Every row gives one point. The points of each table are mixes of a few directions, plus a little noise. How many directions does each table use, and how many do they share? Where both have some left over, give the other angles between the two spaces (their principal angles), to ten degrees, smallest first.
(in the rows, 128 means zero)

First, 5 rows:
[[ 81 134]
 [181 121]
 [127 128]
 [157 124]
 [ 94 132]]
Second:
[[176 121]
 [139 125]
 [151 126]
 [ 70 135]
 [103 132]]
Directions: first 1, second 1, shared 1

First:
[[ 56 135 117  55 109  41]
 [124 130 136 126 135 127]
 [148 130 143 153 145 159]
 [150 126 129 150 131 153]
 [130 130 133 132 134 132]
 [160 117 108 151 112 154]]
Second, 7 rows:
[[193  75 136 176  70 132]
 [112 134 126 100 125 144]
 [103  73 121 145 167 127]
 [117 152  92 116 124 112]
 [112 188 128 108 144 115]
 [135 116 166 133 134 145]
 [125 158 128 119 130 123]]
Directions: first 2, second 4, shared 1; angles 50

First (10 x 11):
[[172 100 103 108 131 118  95 136 120 109 200]
 [113 169 148 146 137 148 158 146 109 121  75]
 [109 175 144 155 147 154 159 135 112 128  71]
 [107 108 137 120 104 114 138 111 145 144 121]
 [ 97  78 134 110  91  86  97 103 173 167 116]
 [119 155 138 140 137 146 157 131 116 124 104]
 [162  96 115  96 108 102  94 148 123 110 178]
 [ 89 118 131 149 135 129 126  81 169 173 100]
 [173 121 105 116 143 119  80 153 113 106 172]
 [141 160 128 140 148 164 175 134  97 103 144]]
Second, 8 rows:
[[127 123 136 160 153 145 150 119 144 137 122]
 [103  84  84 131  48 116 173  97 123 100 148]
 [104 100 122 142 115 150 162 131 141 149 124]
 [138 195 111 157 101 125  99 142 135  91 131]
 [154 142 138 127 148 111 112 113 117 110 130]
 [119 188 127  71 195 112  66 157 150 138 136]
 [112  96 129 133 133 143 155 125 137 150 124]
 [166  98 174 102 130 122 107 139  77 147 110]]
Directions: first 4, second 5, shared 0; angles 30, 30, 60, 70

First, 8 rows:
[[ 13 149 113 109  82 123  40 153  96 186 119 139  92 109 167 128  81  95]
 [170 126 114 126 134 120 150 137 129 113 126 126 134 137 118 129 142 145]
 [ 73 134 137 127 115 134  94 125 122 150 129 132 117 117 142 127 108 108]
 [104 118 174 147 145 153 135  88 148 125 141 126 140 120 124 125 126 110]
 [176 127 109 124 134 117 152 140 128 111 124 126 133 138 118 130 144 148]
 [204 125  99 122 138 111 166 147 128 102 122 124 136 144 112 130 152 159]
 [230 116 117 133 156 120 193 128 143  84 129 120 151 147 100 129 166 163]
 [ 54 130 160 134 120 146  92 107 130 153 134 131 121 113 143 126 105  97]]
Second:
[[130 109 136 106  97 106 113 134 127 140 152  99 124 124 114 150 160 121]
 [147 104 116 118 103  90 118 145 141 121 124 106 139 113 120 135 160 153]
 [ 80 142 181  87 107 172 112 101  90 179 205 109  84 155 114 171 132  35]
 [110 149 140 136 149 162 136 113 115 135 134 146 116 141 134 124 102 103]
 [153 138  90 174 171 123 152 138 151  86  61 166 158 117 148  80  94 190]
 [101 132 161  98 108 149 115 113 106 161 179 111 100 144 116 158 139  71]
 [136 150 107 167 175 148 152 125 136 102  82 171 142 128 148  89  85 157]
 [154 115 100 143 130  98 132 145 148 104  93 129 151 112 132 111 135 175]
 [141 112 120 122 113 102 122 139 136 123 124 114 136 119 122 132 148 147]]
Directions: first 2, second 2, shared 0; angles 50, 80

First:
[[128 171 123  98 129 136 141 130 120 135 102  80 150 122 165 123  92 119
  130 127  69 123 136 122 151 123 142 143 115 180 133 133]
 [152 128 121 119 134 131 144 124 106 140 128 131 136 133 105 133 129 121
  135 137 119 119 113 119 121 139 124 126 120 120 123 134]
 [ 74  40 110 183 138  46 168 105 206 113 104 135 161 110 132 108 124  75
  187  81 177 164  82 147 161 173 156 151 188 152 150 145]
 [126 165 130 135 132 104 178 133 161  95 117  86 170 135 107 128 142 179
  141  98  92 131 122 130 145 142 123 140 135 137 130 144]
 [152 148 121 110 131 162 116 139  76 147 123 135 119 120 129 143 104 118
  124 150 109 114 122 101 122 133 121 136 111 129 121 122]
 [149 139 142  86  77 142  59 164  92 179 165 185 172 104  76 189 164  75
  126 219 145 108  98 146  86 118  82 116  71 139  80 128]
 [136 117 126 154 146 157 120 128 103 113 133 149  70 136 134 119 120 162
  110 111 151 128 146 104 120 128 128 125 145  78 139 112]
 [ 83 102 143 161 126 133  86 124 164 101 139 142  69 128 180 105 127 149
   98 103 174 147 175 144 132  97 142 118 154 110 148 105]
 [154 140 136 108 138 138 140 105 121 129 143 108 105 164 124 106 150 154
  100 126 117 118 158 141 115  99 135  95 114 108 131 128]]
Second (8 x 32):
[[ 82 146 139 131 146 128 119 129 143 144 139 111 139 156 106 103 121 106
  131 111 113 112 117 127 109 120 132  87 134 149 110 100]
 [178 107 115 125 108 127 139 127 111 112 116 146 116  97 152 156 137 152
  125 147 145 144 140 129 150 137 124 172 122 104 149 160]
 [ 47 160 148 133 161 129 111 130 154 156 146 100 148 177  89  83 113  88
  134  97 102 101 108 126  93 114 134  55 138 166  95  77]
 [180 107 115 126 107 128 139 126 111 110 116 147 115  97 153 157 138 153
  124 147 145 147 141 129 151 137 125 175 122 104 149 160]
 [179 108 115 125 107 128 139 125 111 111 116 146 115  98 153 156 137 153
  124 147 144 145 141 130 150 136 125 174 121 104 149 161]
 [ 39 163 150 134 164 129 109 131 158 159 148  96 149 182  85  78 112  85
  135  94  98  98 105 127  89 112 134  47 140 169  91  71]
 [ 97 140 136 130 141 128 121 129 138 139 135 117 135 147 113 110 122 113
  130 116 118 117 120 127 114 122 130  99 131 143 115 108]
 [222  90 105 121  89 127 148 125  97  95 106 162 105  71 174 180 145 173
  121 164 158 160 151 130 169 144 121 214 117  85 167 187]]
Directions: first 6, second 1, shared 0; angles 70

First (10 x 32):
[[137 113 142 113 150 128 142 124 124 121 134 127 131 142 137 130 130 144
  127 143 128 123 131 138 139 117 131 127 127 125 113 127]
 [109 169  89 129 107  83  82 113 123 161 150 127 126 127 155 114 119 125
  138 113 125 118 120 114 135 141 149 126 130 123 135 142]
 [102 184  76 139  90  79  69 113 125 170 149 127 123 117 151 111 116 115
  139 102 125 120 117 107 129 150 149 127 131 125 145 145]
 [153  71 182 128 155 191 192 150 135  81  95 131 131 127  89 148 141 130
  115 148 132 144 139 145 116 111  98 132 125 135 120 108]
 [ 87 202  60 177  44 102  57 131 138 170 123 130 116  79 114 114 116  73
  134  71 126 139 113  86  95 172 129 132 132 136 182 141]
 [130 125 131 125 132 128 130 128 127 126 129 128 129 131 129 129 128 132
  128 131 128 127 129 130 130 125 129 128 128 128 125 127]
 [141 100 155 124 146 153 158 136 130 107 117 128 130 132 114 137 134 133
  123 140 130 133 134 138 126 118 117 129 126 130 121 119]
 [148 100 152  81 187 106 148 108 114 123 157 124 138 174 170 127 130 178
  132 166 126 105 135 154 168  99 149 122 127 115  82 130]
 [159  75 175  81 199 132 175 118 117 103 143 125 139 174 153 135 135 178
  126 175 128 112 139 161 163  91 137 123 125 118  79 122]
 [113 141 119 183  70 176 127 159 147 118  84 133 118  75  66 136 131  71
  119  91 131 160 124 105  78 155  93 137 129 145 178 118]]
Second (10 x 32):
[[152 116 182 117 141 149 201 128 146 140 121 106 147 127 121 127 127 124
  113 143 135 106 114 153 101 102 135 153 128 105 145 136]
 [151 113 172 137 122 177 199 142 147 123  97 120 129 104  90 139 137 100
  113 133 132 120 120 141  80 117 113 146 130 122 157 122]
 [108 146 136 127 121  96 120 119 142 159 148 100 164 138 151 106 105 140
  121 118 138 125 113 133 142 120 154 148 124 105 139 152]
 [ 82 156  49 139 112  71   7 119 105 128 156 147 119 142 160 116 117 147
  150 102 123 158 142  95 184 159 135  99 124 148 101 131]
 [115 127  56 116 144  93  34 117  87 100 149 172  85 150 157 138 142 155
  158 132 112 144 157 103 182 153 121  79 130 163  74 108]
 [130 126 126 132 126 135 128 131 127 122 122 134 121 124 121 132 132 124
  129 127 126 131 131 125 124 132 121 125 129 133 129 123]
 [151 117 177 115 142 145 195 127 143 138 123 108 145 129 124 126 127 127
  114 144 134 106 116 152 106 104 136 149 128 107 141 134]
 [134 128 161 161  94 179 180 151 156 129  89 116 135  88  75 133 129  84
  109 112 136 136 115 129  71 130 108 152 129 124 176 126]
 [ 99 144  67 122 132  75  37 114 103 127 158 145 119 151 166 120 121 156
  149 119 122 142 142 108 182 146 138 101 125 142  93 129]
 [158 106 155 116 147 158 177 131 126 114 115 134 115 127 115 142 143 124
  125 148 124 113 132 141 108 116 119 127 132 128 125 116]]
Directions: first 2, second 3, shared 1; angles 30

First:
[[112 157 138 111 131 125 136 112 127 114 150 175  92 128 123 137 102 129
  134 113 108 122 167 146 132 116 137 141 134  98 143 128]
 [101 121 168 144 130 140  71 189 127 111 106  95 115 120 118 127 121 132
  161 177 159 133 121 129 135 115  80 123 123 113 113 123]
 [126 165 112 115 125 134 139 108 132 123 140 175 102 132 125 105 104 136
  123 131  96 108 157 132 111 112 143 150 123  97 140 131]
 [134 114 132 146 132 130 102 154 142 129 106  85 137 125 127 108 130 127
  136 160 148 126  94 121 124 131 102 127 118 144 108 121]
 [130 139 112 110 120 130 156 101 113 133 142 165 134 133 133 138 132 132
  112 104 108 128 154 128 124 126 156 129 135 115 147 137]
 [135 137 109 101 125 116 188  70 113 138 161 181 132 134 136 160 136 124
  101  61 100 133 164 138 136 139 179 125 144 131 156 136]
 [161 162  55  96 109 134 205  48 109 153 151 208 154 142 143 110 143 135
   74  82  67 108 163 114  94 127 209 147 131 110 164 150]
 [122  82 163 166 133 134  59 206 137 122  83  30 151 119 122 121 145 126
  158 190 188 141  69 113 140 132  63 108 118 156  91 117]
 [154  90 137 162 157 101 120 129 178 136 114  42 126 122 126 117 125 106
  137 125 162 135  52 134 144 158  92 121 116 201  87  98]
 [108 116 152 125 120 138 108 159 102 120 121 122 139 125 126 155 142 133
  140 140 145 142 141 127 140 122 119 112 137 115 133 135]]
Second:
[[108 136  99 108 122  69 106  96 122 110 155 187 140 121  82 133  90  80
  117 145 109 117 175 130 114 161 112 141 167 125 130 119]
 [143 145 141 121 119 202 172 126 137 145 120  80  85 149 186  96 116 167
  185 163  94  66 137 128 168 105 178  52  96  91  74 110]
 [152 148 184 107 138 193 149 126 137 112  84  68 112 131 150  75  71 165
  199 147 100  72 164 147 249 131 241  48  95  81 102 154]
 [127 131 142 140 130 148 114 154 136 128 113 106 117 128 136 115 131 144
  139 147 139 125 109 126 123 110 112 132 113 121 119 127]
 [110 101 146 139 134 103 111 149 118 125 136 126 140 119 119 177 158 118
  109  97 165 177 107 132 117 128  85 149 142 157 148 126]
 [123 115 107 132 124 107 134 120 120 138 145 144 139 128 126 154 154 115
  103 110 137 149 117 122  96 133 102 142 143 150 137 120]
 [ 92 151 158 110 136 108 122 127 114 103 158 200  92 120 108 172 113 129
  119  82 131 159 173 154 129 111 118 166 145 101 174 138]
 [143  99  95 139 127 105 150 111 117 150 135 130 170 129 130 157 179 117
   79  85 146 165  93 114  91 139 115 151 136 175 148 130]
 [146 145 104 136 127 136 124 128 139 136 113 136 138 131 127  90 132 140
  105 135 123 125 104 116  97 115 127 164 111 126 141 140]
 [129 101 143 138 129 134 125 145 126 134 121  87 137 128 140 147 147 129
  138 129 149 138 108 124 143 134 116 102 128 147 111 119]
 [133 139  89 135 122 101 103 122 139 127 125 146 144 126 102  93 115 107
  111 168 120 114 121 110  85 137  98 159 133 132 122 122]]
Directions: first 4, second 6, shared 3; angles 80

First, 10 rows:
[[ 99 124 171 151 137 194 177 137  92 115  91 116 147  89 143 128  91  66
   93  62 117 137 154  94 157 142 113 103 166 118 107 166]
 [ 99 152 105 189 147 179 161 171 119 107 103  48 152 155 123 150 125 102
  132  77 142 100 114  62  98 108  94 117 156 129 122 121]
 [148  86 165 131 110 162 146 114 117 103 105 110 111 114 150 149 105 102
  104 102 106 134  98 118 147 120 127 109 156 107 119 146]
 [134 161 106 133 108  92 134 112 141 152 178 159  86 171 100  93 165 172
  148 157 133 109 139 160 116 104 128 137 115  98 136 107]
 [ 85 183 104 116 161 103 117 147 126 164 141 171 168 108 106  93 137 133
  142 141 152 138 196 140 126 162 131 145  99 161 130 127]
 [144 101 111 123 138 123  95 145 143 106 106  83 150 131 141 168 122 131
  137 139 131 128  84 106 108 129 131 135 121 158 136 113]
 [ 99 171 134 119 133 113 143 120 117 164 154 193 127 112 108  77 137 131
  127 132 134 137 195 158 146 147 133 132 116 122 123 139]
 [155 113 118 103 117  91  95 114 148 131 144 140 113 139 128 133 142 160
  141 169 126 130 105 154 121 123 143 141 108 132 140 113]
 [195  65 167 111  69 121 134  73 136 109 149 139  46 151 144 137 134 151
  114 147  91 126  66 166 146  89 141 115 146  68 129 129]
 [122 126 102 103 160 104  78 151 142 129 110 119 180 107 135 150 122 132
  142 153 144 143 127 120 114 158 140 146  98 185 139 117]]
Second (10 x 32):
[[180  42 185  91 100 117 116  75 133 114 118 162  98 103 172 140  99 126
  106 151  89 160  91 161 158 122 162 115 147 120 126 149]
 [121 100 123 101 168  71  84 113 154 156 123 182 184 108 160 110 104 145
  149 185 134 168 153 145 117 150 171 138 119 210 139 130]
 [108 184 112 120 127 133 132 149 113 139 144 136 122 118  90 116 152 125
  125 113 143 113 162 137 139 149 108 140  97 105 126 125]
 [ 91 166 115 151 152 183 143 181 103 109  93  70 168 104 113 155 121  83
  114  70 145 114 141  78 128 152  95 127 124 132 119 134]
 [147 129 120  76 122  88  81 121 137 138 143 161 125 106 118 132 143 151
  132 169 131 140 131 167 141 156 144 149  82 136 137 119]
 [128 134 121 172 117 121 164 109 137 139 156 133  97 184 127  97 140 152
  144 131 126 110 125 127 105  79 126 117 161 106 128 118]
 [127 161 105 121 121 107 118 133 133 140 153 137 113 143 101 117 156 152
  140 143 139 114 137 144 122 128 122 141 103 115 134 113]
 [128 157 105 103 128 102 101 137 131 140 144 143 126 125 104 124 152 147
  137 150 140 123 140 150 129 145 128 146  90 128 135 115]
 [122  87 181 159 125 201 178 127 100  96  82  93 134 101 162 147  84  67
   91  63 105 137 114  85 150 123 116  94 184 113 108 165]
 [132 118 113 189 123 154 162 135 137 109 124  65 115 186 136 142 130 132
  141 106 127  99  84  85  91  76 109 113 171 115 128 114]]
Directions: first 4, second 5, shared 4

First (8 x 32):
[[168 182  99 147 155 168 183 113 146 160 131 129  92 186 151 149 169 120
   80 137 147 152  97 130 144 120 132 140 106 176 153 143]
 [170 154 120 154 157 156 174 109 139 169 124 118 113 160 169 119 143 110
   92 100 130 146 139 151 126 118 125 129 110 145 145 117]
 [111 149 107 107 122 128 124 138 126 101 145 143 106 145  85 160 165 141
  124 177 143 134  85  97 147 145 138 126 129 156 124 172]
 [125  71 156 134 123  87  97 120 125 137 123 118 148  78 141  96  87 115
  152  87 104 114 190 144 110 120 118  99 125  71 119 104]
 [111 137 116 115 126 118 108 121 154 139 112 151 108 121 124 155 117 162
  135 162 163 120  88 108 153 107 136 138 120 153 159 130]
 [113  59 156 124 112  73  84 130 114 112 138 118 151  70 114 100  97 110
  161  98  93 113 193 132 108 135 119  87 130  59 101 124]
 [112 113 164 112 144 134 120 126  98 127 116 115 163  92 136  71 111 135
  139  80 118 134 175 166  98 155 125 109 159 112 102  97]
 [113 159 107 130  86 159 135 167 121  79 135 133 144 172 104 174 135 131
  141 183 125 111  58  96 138 125 130 196 144 151 122 137]]
Second (9 x 32):
[[167 137 154 161 159 159 168 124 127 178 106 124 113 137 182 110 119 134
   94 100 151 126 153 160 134 105 120 128 131 158 149  95]
 [140 141 114 130 145 130 138 102 148 154 124 129 116 134 145 123 131 124
  115 113 134 144 130 135 129 123 132 120 108 129 145 126]
 [117 115 167 138 103 167 130 181  86  92 115 129 152 123 126 132 108 145
  134 158 142 100 127 126 128 129 126 164 175 151 106 105]
 [ 83 147  20  58 118  55  68  48 198 105 165 137 119 124  60 154 168  98
  161 137  88 184  84  85 115 167 155  90  53  60 135 199]
 [155 131  85 125 169  45 127  58 183 185 165 119  85 134 130 115 161 101
  118  71  93 153 141 136 138 122 115  58  61  90 152 166]
 [137 122 155 144 128 145 140 147 110 132 119 125 132 129 141 122 119 135
  122 127 138 113 137 136 133 120 121 136 146 143 124 112]
 [110 130 144 125 104 173 126 164 101  94 107 134 151 123 123 137 112 141
  135 163 146 119 116 122 121 134 139 167 161 146 115 110]
 [116 107 149 130 108 113 116 158 104  98 142 124 139 121 106 131 126 131
  145 139 115 104 130 119 132 134 117 128 151 122 105 135]
 [128 122 163 142 116 166 138 167  95 113 110 129 143 128 141 126 111 143
  125 142 146 109 133 133 128 123 126 156 164 152 117 103]]
Directions: first 5, second 3, shared 1; angles 30, 60

First (8 x 32):
[[143 135 114  98  77  88 114 156 165 102 157 149 170 180 125  78  74 122
   95 116 127 125  89 158 134 128 156  97 108 149 112  92]
 [135 131 112 114  85 105 125 161 165 112 159 143 169 177 119  87  79 119
  103 111 119 120  98 148 128 134 152 100 106 146 115 104]
 [158 135 147  57 109  56  73  87 115  85 115 163 109 123 161  95 120 143
  101 156 171 155 100 162 167 106 127 133 142 124 109  79]
 [133 129 135 119 139 121 118 113 116 124 116 131 114 113 136 133 139 133
  128 136 139 135 130 128 135 122 119 138 137 121 127 125]
 [102 119 124 186 165 191 167 137 118 166 122  94 120 105 109 175 160 121
  161 119 101 114 165  96 105 140 117 139 132 123 148 172]
 [107 116 150 171 202 187 147  89  76 167  88  94  72  56 132 201 203 136
  176 148 126 133 183  86 116 125  91 170 162  98 153 178]
 [120 126 133 145 151 149 137 118 112 141 116 116 110 102 130 153 152 131
  142 132 126 128 147 115 125 130 118 141 137 120 136 144]
 [127 129 111 136  99 127 138 162 157 124 152 128 163 164 112 108  93 117
  117 111 112 115 113 135 119 136 148 107 107 145 124 124]]
Second (8 x 32):
[[149 133 149 121  83 122 118 146 119 124 167 135 122 143 122 131  98 124
  133  83 108 132 150 119 143  93 134 119 127 143 146 141]
 [111 126 129 141 134 102 149 133 136 133 101 136 131 120 110 118 135 142
  121 170 121 117 114 122 103 151 115 138 106 123 125 103]
 [ 90 135 103 132 162 101 136  95 137 150 109 115 124  83 129 112 169 134
  140 168 130 139 130 127 104 134 108 154 137  95 138 117]
 [115 127 115 123 157 119 129  97 144 137 125  96 142 111 143 125 150 111
  142 130 129 138 116 142 114 103 119 146 136 101 128 127]
 [ 75 150  92 142 143  91 134 115 108 160 104 162  87  72 109 110 175 175
  125 190 137 140 168  97 120 190 109 144 150 109 155 122]
 [201  96 206 122 134 188 122 129 108  86 121 100 131 171 154 187  99  91
  140  79 131 115 102 146 149  69 134 126 113 150  98 146]
 [183 119 130 108  87 210  94 184 126  90 177 146 140 217 145 143  65 108
  100  44 148 120 123 150 190 139 185  58 138 189 106 168]
 [ 96 136 101 136 127  87 142 128 146 144 122 133 141 116 111  99 136 140
  126 159 118 127 123 125 102 147 121 137 118 114 133 105]]
Directions: first 2, second 5, shared 1; angles 90
